Each row is a point. A path goes straight from each point to the next, and from the last back to the first. The post is the endless flat space through its rows: a point in 2 columns, a line in 3, a plane in 4, and so on, so that a path can go around it. Count how often the path circles the post. Going back the other way cancels.
In the rows, zero is written as 128.

Post, 2 rows:
[[168 120 113]
 [ 91 142 127]]
Path:
[[135 180 101]
 [ 92 127  89]
 [127  91 120]
 [205  87  97]
 [157 152  85]
 [150 171 121]
 [134 136 136]
 [168  66 124]
 [152  93  67]
 [207 136  71]
 [111 144  96]
 [141  80  98]
 [ 72 129 137]
 [142  75 114]
 [ 78 125 101]
 [129 171  84]
 [116 184 124]
 [120 151  84]
 [130  71  85]
 [161 107 141]
 [164 135 127]]
Times around: 0

Post:
[[ 93  86 124 171  36 140]
 [124 157 131 103 123 116]
 [141 141 149 140 146 117]
 [138 126 146 101 111  94]
 [158 186 166 117 126  81]]
Path:
[[123 122 130 152  78  75]
 [ 85 170 154 120 170  96]
 [ 86 142 128  41 182 107]
 [ 86 138 110  95 113 130]
 [131 190 176  90 128  94]
 [121  88 126 105  99 135]
 [124 145  67  92  93 170]
 [176 145 163 116 109  50]
 [135 130 158  97 130  44]
 [100 138 157  97 160 139]
 [161 171 188 147 105  98]
 [130 131 129 145 113 145]
 [143  85 101  85  74  54]
 [145 134 181 160  86  23]
 [108  82 156  75 180 114]
 [125 121 157 100 115 150]
 [142 162 126 136 101 168]
 [139 168 115 118 112 111]]
Times around: 3

Post:
[[128 133  75 140 134  76 137 128]
 [112 130 149 107  90 125  74 127]
 [120  80  98 161 124 129 154 140]
 [146  99 100 171 168  93 209  73]
 [141 142 141 114 128 128  76 177]
 [163 147 130  53  78 121  76 164]
 [125 143  93 122 120 179  89 125]]
Path:
[[168  61 136 127  81 103 141 135]
 [158 145 138 148  98  47 153 154]
 [ 83  85 154 131  74 135 141 150]
 [ 80 121  93  80  91 150 107 125]
 [152 120  77  62 101 139  62 139]
 [136 115  69 126 112 117 104 141]
 [139  72 136  96 140  43 111 142]
 [171  73 193 161 123  92 129  98]
 [116 104 121 154  99 139 127 115]
 [ 88 138 120 121  86 167  76 142]
 [ 60 115  84 120 122 155  93 210]
 [106 167 110  60 137 122  86 146]
 [120 170 117 113 141 119  81  56]]
Times around: 2

Post, 10 rows:
[[ 62 159 150  75  95  77 129 103 144 184 168]
 [174 138 150 119 159 177  90 169 116 114 120]
 [116 158 125  63 133 110 193  82 148 145 111]
 [121 128 152 124 140 126  80  61 155 149  96]
 [151 156 147 160 145 165 105 108  60  93 118]
 [152 170 105  86 107  73 134  88 138 153 167]
 [138 132 120 114 198 155  80 118  74 116 119]
 [171 148 173 114 203 223  84 113 117  68 149]
 [141 193  98 160 167 145 120 137  88 149 143]
 [101 151 104  79  74 130 115 112 146 143 144]]
Path, 17 rows:
[[150 176 170 123 182  99  88  72 148 124 101]
 [ 60 138 141 132 134 160 148  91 107  94  67]
 [ 80 146 158  93 114 130 123 137  91 122 123]
 [197 184 104 112  90 173 149  78 160  78 119]
 [134 139  73  81 128  97  91 159 213 180 101]
 [143 134 136 122 178  83 152  86 111 143  92]
 [137 128 162 110 106 146 135 110 166 165 141]
 [179 145 140  69 127 133 118 116 112 129 171]
 [150  92 142 109 116 118  90 143 123 164 142]
 [161 159 140  63 125 166 132 134 140 127 157]
 [ 49 179 178 121  87 144  74 111 132 160 157]
 [129 189  97 137 142 128  69 137 155 161 152]
 [ 94 161 122  81 126 118  94 125 193 160  93]
 [169 124  87 148 160  93  95 124  65 107 103]
 [129  88 135 102  72 176 101  93 204 100 108]
 [146 142 172  95 113 144  68 151  98 133 207]
 [142 158 151 103 196 164  76 121 122 137 147]]
Times around: 2

Post, 13 rows:
[[134  57 104 118  86 103  97 122 102 167 141 160 158 193]
 [110 180 109 140 111  97 133  85 153 111 181 132 116  97]
 [113 143 180 152 160  93 146  65 144 125 154 144 128 167]
 [118 106 146 120 118 166  80 152 141 179 117 103 167  63]
 [ 84  92 140 114 152 133 165 143 150 184  70 102 134 104]
 [145 104 120  90 126 112 208 183 101 128 178  75 164 100]
 [154 142 126 158 150  93 183 167 138 134 142 127 156 162]
 [ 85  42 126 110  86 124 116 163 115 100 143  84 141 150]
 [121 156 188 101 134 131  78 106 165 157 105 128 106 150]
 [178 163 131 139  97 131 178 118 136 136 137 169 174 101]
 [139 147 109 133 194 141 178 115 149 102 145 144 142 146]
 [150  82 110 151 197  97 119 140 118 122 117 133 110 135]
 [118 103 170 139 155 130 101 136 160 167 129 154  90 151]]
Path:
[[ 98 114 180 132 141  68 155 129 137 171 159 143  76 207]
 [153 112 187 100 149 176 151 216 138  97 112  96 146 107]
 [ 95 116  96 128 121 114  68 175 176 144 124 108 144 105]
 [101  85 206  95  79 117 192 126 178 183 132 132 107 168]
 [123 174  96 167 113  93 140  88 171 149 152 126 108 117]
 [114  87 155 135 157 127 127 120 160 124  99 127 105 139]
 [163 131 188 147 131 138 154 149 165 153 136 171 154 128]
 [185  71 149 153 151 148 139 128 147  96 131 172 138 204]
 [111  98  51 143 187 152 157 124 139 182 123 129 161 102]
 [161 134 165 201  98 130 153 106 103 156 126 201 145  98]
 [ 96 164 157 161 161 131 195 117 157 177 134 156 175 135]
 [ 73 133 172  79 142  82 123 141 160 175 143  75 116 147]
 [167 180 173 133  97 107  83 102 170 173 131 133 151  85]
 [123  49 111 164 124 134 141 223 183 168 166 131 113 169]
 [170 133 138 105 195 122 175 120 154 120  96 151 165 118]
 [144 171 172 131 157 115 103 136 156 154 130 176 157 153]
 [164 141 117 180 122   7 116  97 155 180 162 200  93 122]
 [135 175 231 162 167 141 149 107 184 168 134 123 155 145]
 [107 109 187 190 166 100 186  85 150 116 133 160 105 177]]
Times around: 2
